Every row gives one point. Before rounding, the points of a table are all equally far from one centre. They may lie mostly on one side of it. Write the centre, to within rounding.
(in the rows, 128 means zero)

Points, 10 rows:
[[127 182 138]
 [138 169 161]
 [149 160 161]
 [120 178 152]
 [107 159 171]
 [131 175 156]
 [170 144 137]
 [121 157 174]
 [108 156 173]
 [129 161 171]]
Centre: [120 132 129]

Points:
[[ 94 112  76 129 145 159 132 161  62 187 124]
 [151 112 161 158 146 142 163 124  96 157 167]
 [143 165  88 166 126 132 159 153  67 138 146]
 [115 160 101 179 121 173 160  92 105 124 109]
 [111 135 124 119 122 162 146 149  96 209 118]
 [158 158 171 132 169 177 127 131  69 117  82]
 [ 85 133 156 161 178 178 111 142  96 168 159]
 [122 158 119 195 179 115 134 111 117 163 129]
 [157 170 113 116 151 125 139 172  64 150 115]
 [111 121 168 131 142 190 115 140 136 175  84]
 [137 135 121 138 172  95 158 120  95 138 105]
 [148 142 189 123 132 144 134 130 115 153 113]
 [ 92 132 103 149 136 159 150 154 125 198 126]
 [161 183 149 148 166 180 137 144 102 130 160]
 [ 78 131 145 130 150 176 128 134 138 161 134]
 [121 180 135 122 198 151 102 130 124 143 130]
 [133 123 150 139 165 178 138 170 100 208 140]]
Centre: [145 123 112 154 147 165 106 134  97 145 117]
